Every row gives one point. Each table stands for the endless flat space through its points: a line for two points, a plane for three, and so on. Write the one point that lies in both, or say that there is none.

First, 2 rows:
-22,44,34,-9
-24,50,38,-13
Second (3 x 4):
-2,53,45,-2
6,61,57,0
0,49,33,30
They share: no point

First:
-4,15,-46,5,-19,-2,-12,15
13,22,-16,-19,-27,13,1,24
1,1,-15,-12,-42,20,-12,10
Second:
-33,27,-62,-21,-4,-9,26,24
14,11,-24,-20,-81,42,-40,-4
-13,-28,-27,-15,-13,21,-19,54
5,32,-41,1,-48,12,6,-7
15,0,11,-1,-68,22,-60,-7
-10,-18,-54,-7,-13,28,14,57
They share: 0,8,-27,-6,-32,11,-11,13

First:
-15,16,-16,-16,19,-19,-31,-16,-14,2,5
-1,2,2,-32,13,-31,-29,-20,-18,18,-1
Second (3 x 11):
-28,29,-46,16,31,5,-44,-29,-39,9,29
-28,23,-49,13,40,4,-43,-20,-30,3,34
-22,5,-34,-17,49,-16,-29,13,15,-24,23
They share: -22,23,-25,-8,22,-13,-32,-14,-12,-6,8

First (6 x 14):
9,-10,2,-8,18,-74,24,-37,38,-17,11,28,-56,0
45,-40,13,-18,1,-44,27,-7,14,-19,17,39,-52,-20
-33,40,27,-16,41,-82,21,-31,12,-45,-3,-3,-64,18
-13,17,-7,-34,8,-17,-1,-14,-11,-50,20,22,-56,-13
-4,-11,1,19,5,-48,25,-50,-34,-55,52,55,-39,-26
47,-13,24,-24,23,30,24,34,43,6,13,11,-20,82
Second (3 x 14):
17,-17,4,-7,25,-15,23,-9,11,-9,24,38,-39,40
9,-33,-18,-1,49,-19,27,-7,3,27,36,62,-49,48
10,-32,-13,-6,45,-14,24,-6,-1,18,28,59,-50,52
They share: 20,-10,10,-5,17,-18,24,-11,19,-18,26,29,-33,32

First, 5 rows:
48,27,35,22,-32,54,-22,-43,-2,12,26,-15,-32,-58,-16,8,-21,3,-33,44
25,-8,40,4,-20,27,-13,-17,-15,6,7,-36,-6,-44,-23,11,-27,20,-21,23
22,3,39,20,-14,36,-8,-5,-24,0,14,-35,-8,-48,-30,26,-15,27,-13,14
25,-20,34,-20,-32,0,-34,-32,6,24,-20,-27,-3,-23,-14,-13,-54,20,-27,32
38,19,43,32,-30,15,-35,16,-3,30,-21,-6,-3,-35,-39,30,-24,61,1,17
Second:
-6,49,8,53,-34,13,-79,-28,-32,-18,-75,7,18,-58,41,38,-18,18,-8,-24
18,24,7,13,-51,27,-51,-54,-1,6,0,0,-1,4,-21,28,23,57,-10,38
15,25,13,-4,-63,28,-27,-62,6,16,8,1,-17,25,-20,7,19,66,-8,20
6,29,26,27,-22,11,-31,-24,-16,-2,-43,-13,-4,-52,15,2,-46,6,-18,-18
33,0,26,13,8,27,-46,-8,-27,26,7,-15,-14,-28,-38,29,-17,36,-34,54
They share: no point

First, 4 rows:
40,20,-15,19,-22,25,-5,31,-28,-1,-13,4,-6,-22,-2,47,-14,3,-8,3,18,24,25,-15
-15,12,3,11,-16,24,21,0,-16,-56,-44,-7,-23,-23,1,-11,2,17,-20,-23,43,18,67,-51
-18,16,-21,-20,-8,12,-2,6,2,-50,-17,-11,-12,-8,-9,-3,3,49,-6,-38,49,-12,53,-38
-9,15,-15,-13,-7,12,0,15,2,-41,-20,-13,-11,-8,-8,4,5,41,-11,-29,46,-9,49,-33
Second, 3 rows:
14,-12,-44,-31,-45,-9,-1,-1,-35,-5,-17,-5,19,9,28,23,-38,22,0,-4,23,32,-11,-49
4,0,-34,-23,-27,1,-3,7,-41,-17,-3,1,15,-3,20,29,-42,32,12,4,33,34,1,-41
28,24,-30,1,-43,33,-7,11,-17,-5,-27,-3,-5,-19,-4,33,-6,12,-8,-20,5,6,29,-29
They share: no point

First, 6 rows:
-15,47,-34,-15,0,51,13,-92,-21,31,-3,36,-3,-37,16,10,73,11,1,32,25,13,0,40
33,28,-17,36,15,20,-7,-4,-54,12,5,36,-64,24,-16,20,33,14,-19,9,29,23,24,13
-2,42,-10,-3,5,-3,38,-33,-29,-2,24,23,-28,12,13,-14,23,19,-21,15,14,-8,10,-27
49,51,-46,11,18,36,-32,-40,-75,29,-28,64,-57,-2,-32,33,76,-10,-9,42,30,44,1,56
-6,5,-13,70,30,61,-21,-27,-14,19,7,11,-15,8,-15,69,46,33,-17,-24,57,3,43,50
9,15,-6,41,24,-3,31,-8,-37,17,39,16,-53,37,16,4,11,19,-39,-18,31,-17,20,-12
Second:
16,44,-8,28,8,2,-8,-17,-34,10,25,4,-35,8,-8,26,28,26,-4,3,32,12,33,-12
14,43,-3,31,-4,-15,-13,-10,-40,21,27,-1,-38,2,0,35,38,22,12,8,38,12,40,-25
-9,19,-3,28,23,42,27,-42,-4,-20,-10,44,-10,18,-13,6,18,11,-44,-12,27,-3,23,18
They share: no point

First (4 x 24):
-16,-8,1,-14,24,17,25,-30,13,-15,-9,-10,25,-14,9,-17,-22,3,-12,-26,1,-15,15,-2
-6,33,-45,26,36,32,8,-11,8,-21,-25,-31,26,21,32,-5,-10,-6,28,14,9,21,50,-32
-6,4,-20,-8,29,25,15,-29,19,-22,-19,-21,32,-6,26,-13,-12,7,-3,-7,11,-6,35,-9
-3,38,-20,17,40,27,30,-6,12,-2,-5,-33,28,9,24,11,-11,-3,16,-8,5,17,26,-42
Second, 7 rows:
-13,14,-18,59,67,11,30,6,-8,32,-23,-20,-30,28,11,-4,-4,-40,5,6,14,31,26,-39
-21,12,-22,19,17,33,-23,-1,12,-41,-27,-36,38,-7,-3,-16,-12,-52,46,-7,-49,-38,25,-12
-21,35,-4,71,38,45,43,-52,-19,34,-46,-29,0,43,14,4,-1,-19,6,10,7,23,50,-1
-8,51,-5,68,51,24,27,-28,-12,33,-51,-20,-16,31,10,20,19,-26,28,-6,8,23,40,-35
-28,-13,-24,10,11,46,13,-7,8,-42,-4,-29,52,-6,3,-41,-54,-42,16,5,-44,-19,14,11
-14,31,-13,-16,-31,48,38,-17,22,-74,-8,-15,89,-36,-15,-22,-63,-17,51,-27,-66,-27,-1,4
7,69,-5,27,8,49,5,-33,11,-37,-61,-8,58,-22,3,15,0,-33,80,-29,-51,-17,16,-25
They share: -23,18,-11,21,29,19,26,-9,-4,-7,-7,-14,13,11,3,-9,-27,-15,17,-17,-9,10,16,-25

First (2 x 24):
-24,-6,-37,35,-15,45,1,43,7,-16,-1,-50,42,-32,44,30,-35,9,-6,2,-16,-10,-25,-15
-4,-2,-13,19,-15,13,-23,11,23,12,-1,-26,26,-24,12,-6,-3,-15,-30,-34,0,6,-33,-7
Second (7 x 24):
-32,38,-39,10,12,33,20,26,8,33,12,-22,8,-43,19,2,-19,-35,-42,-58,-4,13,-32,-2
0,25,-37,-14,17,61,20,26,64,14,8,-28,48,-65,26,21,-46,15,-38,20,2,26,-18,21
-28,65,-47,-21,24,35,25,23,55,35,22,-48,20,-87,-1,-3,-31,3,-42,3,21,42,-1,17
-31,8,-19,26,16,27,-9,12,23,47,-24,-39,31,-23,12,55,-40,-9,-48,-60,-22,-12,-22,31
-32,3,-20,28,-20,14,-16,13,-14,13,-4,-34,6,-22,25,-19,11,-35,-20,-76,-6,-3,-39,-29
0,6,-27,-4,-8,54,-2,19,41,-2,3,-35,41,-57,32,-9,-16,10,-17,5,10,22,-25,-13
-36,-2,-15,46,-3,20,-25,6,0,37,-22,-37,23,-12,1,39,-24,-26,-45,-83,-21,-26,-28,6
They share: no point

First:
12,-23,-32,30,-28,0,42,23,-16,20,19,10,-5,10,-11,2,-15,-36,-15,-7,-5,24,-2,14
-38,-22,-29,38,-61,-20,44,73,-6,77,-5,12,-20,7,-15,54,-35,-47,34,-74,11,30,21,25
18,-46,13,17,-17,33,6,42,2,-3,16,17,15,-1,26,-1,-28,-35,-3,3,-17,8,41,34
4,-14,6,10,1,32,11,32,15,3,48,-1,17,-25,6,-6,10,-2,-9,16,16,-5,11,38
18,-46,37,-10,22,68,-8,32,-9,-34,51,-19,16,-22,24,-27,-18,-9,-12,27,1,10,45,44
Second:
16,-26,22,22,-50,40,49,21,-10,2,32,8,21,-14,33,1,-43,-36,-13,27,-2,-3,23,45
32,-37,37,-9,-57,49,61,11,-13,21,22,13,40,-2,34,21,-45,-34,-11,25,-3,3,14,59
28,-36,-30,19,2,0,1,32,9,13,14,25,5,14,-4,0,4,-32,-15,-6,-14,14,7,13
8,-41,27,24,-47,51,49,28,-18,-16,4,18,30,2,21,-10,-28,-18,-1,10,-33,26,40,39
They share: 20,-32,-8,24,-20,18,21,29,0,4,20,18,11,2,11,-3,-15,-32,-13,7,-12,9,17,25

First:
3,24,-11,-6,20,2,4,18,37,-17,-15,40,-43,-12,34,-10,-24,10,14,33,-21,-17,-42,12
3,15,-8,3,17,20,25,-3,19,-20,-33,16,-22,3,22,-25,-24,34,32,24,3,-14,-21,0
Second, 4 rows:
-3,20,-12,11,27,12,21,-1,35,-29,-30,20,-40,9,26,-22,-38,30,18,17,-6,-19,-22,-7
-29,4,13,-14,6,14,10,16,16,-11,-75,3,-66,-20,20,-27,-26,-16,17,21,-16,-39,-42,-16
-1,-21,23,-32,-12,5,17,3,11,-3,-52,51,-15,-24,27,-4,-25,10,25,45,-2,-28,-47,-2
-17,10,-2,10,6,29,40,13,40,-38,-39,6,-63,1,65,-51,-71,17,14,15,17,-27,-12,-34
They share: no point
